Every row gives one point. A path goes straight from each point to the next, and from the last back to the first. The post is the endless flat space through its rows: a point in 2 columns, a line in 3, a plane in 4, and so on, so that a path can go around it. How many times does the path go around the post? Going back the other way cancels.

Post (2 x 3):
[[-15  15 -27]
 [ -1  -8  46]]
Path (34 x 3):
[[-59   0   4]
 [-53  24 -54]
 [-32 -52   6]
 [ 20 -43  13]
 [ 48   8  41]
 [ 21  22  31]
 [ -3  70  -7]
 [-40  12  27]
 [-31 -35  40]
 [ -9 -27   8]
 [ 33 -12  49]
 [ 17  22  12]
 [-20  43 -36]
 [-37  30  11]
 [-45   8  11]
 [-27 -45  29]
 [  4 -15 -11]
 [ 11  15  -8]
 [  4  28   7]
 [ -9  15  25]
 [-45  31   5]
 [-49 -33  20]
 [-15 -28 -49]
 [ 22 -26  15]
 [ -5 -38 -41]
 [ 31  -1  36]
 [  6  15   9]
 [-18  42  21]
 [-14  -4  53]
 [-17 -18  13]
 [ -7 -14 -17]
 [ 15  10 -44]
 [ 34  38  43]
 [-27  39 -10]]
Times around: 5

Post (10 x 11):
[[-32  41  16 -42  -4 -61   3 -45  43 -34  -3]
 [  2  -3  32   5 -22  36  -9  26   7 -19   8]
 [ 45   8 -40 -13  -3  43   2  13  -1  27  -1]
 [ 16 -25 -44 -34  -6  53  38  37  -7  29  42]
 [-17 -39 -37   6   7  24  -5   3   1 -17   2]
 [  5  32   9   0 -33 -83   8 -43  63 -79   1]
 [ -6  12   3 -35 -45 -63   4  -9  -2 -25 -15]
 [ 15 -24 -53  12  30  15  39 -36 -73  25  62]
 [ -9  -4 -13  22   6  18  38  37  -5  26 -12]
 [ 34 -39  -1   1  31  22  16  44 -14   5  14]]
Path (25 x 11):
[[ 36  54   7 -41 -59  13  35   1 -15  -3   2]
 [-52  11  16 -10   1 -25 -17  -1 -36 -33 -23]
 [ 20  11 -48  52  32  33 -16 -39  32 -41  26]
 [ -2  14  11 -49 -17   4  20  10 -25 -29  19]
 [-40   4  -9   1 -39  36  65 -11 -23 -28   5]
 [ 25  22   4   3 -28 -28  62  19 -54  20 -14]
 [ 46  15 -29   7   6  12  14  27  56 -67 -25]
 [ -9   7 -13  -2 -24  13 -12  27 -16 -36  45]
 [ 22  34 -24  28   8   6  43  18  33  13  50]
 [-21 -48  -7 -10  17 -35 -29 -15  11  15 -25]
 [ 10  35  30  -7 -30 -69  10   2  18   4   8]
 [-55  19   0  -1 -26 -57 -13  59  53 -30 -27]
 [-13 -25 -45  36   9  28 -13   9 -46 -38  26]
 [ 12  -7  26  -6  13  21  38 -14 -19 -49  36]
 [ 48   4  24 -16  17 -42  27 -13  20 -18 -30]
 [ 42 -55   0  25  38  -7  -3  -7  21 -22  29]
 [  6  24 -16  17  22 -23  27  -5  16  33  -1]
 [ 52  24 -24 -23 -43 -14 -30  48  28 -19 -11]
 [-12  32 -38   3 -47   6   7   3   3 -27 -16]
 [  5  22  15   6  16  42  53  15  10   5  21]
 [ 48  -4  17  -5 -43  35  25 -31 -54  21  23]
 [  6 -47 -12  11   8  14   1 -34  -7  18  35]
 [ -1 -10 -13  -4   7 -15 -67 -20 -15  19  10]
 [ 20   3 -10 -17  -7  36  -9 -54 -39  33  34]
 [ 67  50  24 -25 -26 -15  55 -15  15  -1  35]]
Times around: 1

Post (17 x 18):
[[ 30  14  16 -17   8 -36 -23 -14   0  24  -6 -33 -25   7  -9 -34  30  15]
 [  1 -24 -34   8 -30 -22 -16  -2 -47  44   9 -39 -13 -13  25  15 -20 -30]
 [ -3   9 -23  -2  17 -30  21  -5 -18  45   0 -18  32  -4   1   4 -39  25]
 [ 40  15  24 -37  22 -12 -16  -3 -62  24  28 -55  -8 -31  16  -6   6   6]
 [  7  13 -12  17  15  -2  18 -38 -50  22   3 -71 -15 -10   5  52 -11 -17]
 [ 11  19 -33 -54  22  15  -7  49  36  26 -19   8 -10  49  -3 -20 -23  45]
 [ -6 -12 -30 -16  27  23 -18  14  41   7 -13  10  20 -27  -8  20 -24  63]
 [-28  18 -53  22 -25   9  32   0 -49 -20 -30   3 -31 -10  -6 -32  34  20]
 [-34   8 -10 -37  45   1  -4   5  21   6 -31 -12  11  -8  25  -6 -42   8]
 [ -1   2   3  -2  28  -2 -24  43  -4  19 -42 -16   2  19  -3 -15 -41  44]
 [ 25  11  -5  45 -38  17  51 -14 -42 -28   9 -25 -12 -25   6  15  -1 -19]
 [-11   3 -22 -16  22  20  -7  57  32  13 -35  -1  40  17  16   4   9  34]
 [ -8  35   2  -9  37   1 -40  22  22  43   6  25  -3  -6 -20   5 -22  25]
 [-16 -22  -5  38 -20  32  34  -8 -58   2  18 -18 -24   4  15 -34  31  19]
 [-13 -13 -26 -27  49 -15  -6  53  23  -8  -7  28   2  16 -11   8   4  32]
 [ 11   7  20 -42  20  -7 -16 -12   5  12 -19  20  14  11   5  31   0  31]
 [ 17   7 -27  37 -12 -15   2 -35 -67  -7  21 -38 -23   5  46   4  14  -9]]
Path (28 x 18):
[[  32  -26   28    5   30   32  -42   47   -6  -21  -18   12  -67   78
   -31   16   -4    2]
 [  36    7    4  -21  -14   46  -16  -25  -19  -32   10  -47    0   -8
    15   66   12    4]
 [ -48  -19   -9   -5    8  -65  -50   38  -66   50  -21  -81  -59  -12
    26  -30   -1  -35]
 [  13   18    3   48   11    7   36   44   -4    3   -1   -4    4  -33
   -29  -20  -15   38]
 [ -30  -16  -76  -13   12   10   -7   55  -14   56   -3   12  -15   15
     9  -26  -52   30]
 [  14    8  -44  -17   24   -1  -61   23    5   19  -32    3  -34   67
    -5  -43    4   54]
 [ -55   -8  -60  -56   55  -31  -29   28  -10  -24   -7   50  -27   11
   -13  -23    9   57]
 [  12   27   18   -2  -23  -12   13   13  -42   23   16  -54  -46    4
     3  -40  -10  -14]
 [   3   36   19   -3   18   32   21  -12   76    0  -16   12  -29  -34
   -49   44   28   15]
 [ -12  -13  -20   11   46   21   53    7  -19   13   -1  -45   -5  -15
    18   31  -13  -55]
 [  32  -23    1  -11   50   27   18  -14   -7  -41  -33  -53    2   38
    11    7  -11   42]
 [ -25  -13    9  -84   -6  -17  -25   48   16   22  -40   14   -3   48
   -18  -39  -42   12]
 [  51   26  -26   70  -40  -24  -24  -33   17   18   -8  -55   -8  -14
    -4   39  -14   30]
 [ -10   43   -4  -11   10   18   36    3   11  -30  -23   15    4  -43
   -11    8   11   40]
 [ -15   30  -75  -16   41  -22   60  -47  -23    4  -20  -22   -7   10
    29   42   -9   11]
 [  -2   -2  -66  -48   41   34    8   13  -40   -8  -59  -46  -19   -2
    10  -53   25   60]
 [  40   18  -46  -27  -43    1   -2   13  -20   21  -28  -13   -1   33
    -7  -10  -41    5]
 [  11   -7  -23   23  -17  -38  -12   30  -69   16   -8  -84  -18    0
     3  -30  -24   -8]
 [ -22   45   65   35   47   32   23   24   12   15   19   24   -6  -34
   -54   -4  -23   35]
 [  -7  -37   -4  -22    4   -6  -31   26  -10   35   12   18    1   30
     2   35   29   58]
 [   2  -16  -32    3    9   15  -22   10    5   20   -3  -31   -3  -33
    37   17   30   57]
 [  14  -15  -31  -59   46  -29    0   28   32   26    4  -12    1  -27
   -28   -4    7   26]
 [ -33   -9 -110   13   12   13   21   68   73  -36  -31   46   27  -29
   -37    2    9   39]
 [ -27   44  -47    4   34   -6   13   -6   -7  -22  -27  -22  -13  -25
   -22  -25  -24   36]
 [ -38    2  -48   -3  -20  -28  -69   46  -15   23   -5   37  -32   36
    -6  -65    2   46]
 [   6   27   -5    1    6  -50  -20  -25   -7   14   -3  -15   -9  -70
   -25   34  -23   31]
 [  -3  -23  -12  -53   25  -20  -28   44   -4  -27  -69    4    4   34
    48  -45   31   65]
 [  20   19   -6   -3   -6   49   18  -18    0   29  -16  -24  -40  -10
   -11  -10   -2  -15]]
Times around: 5
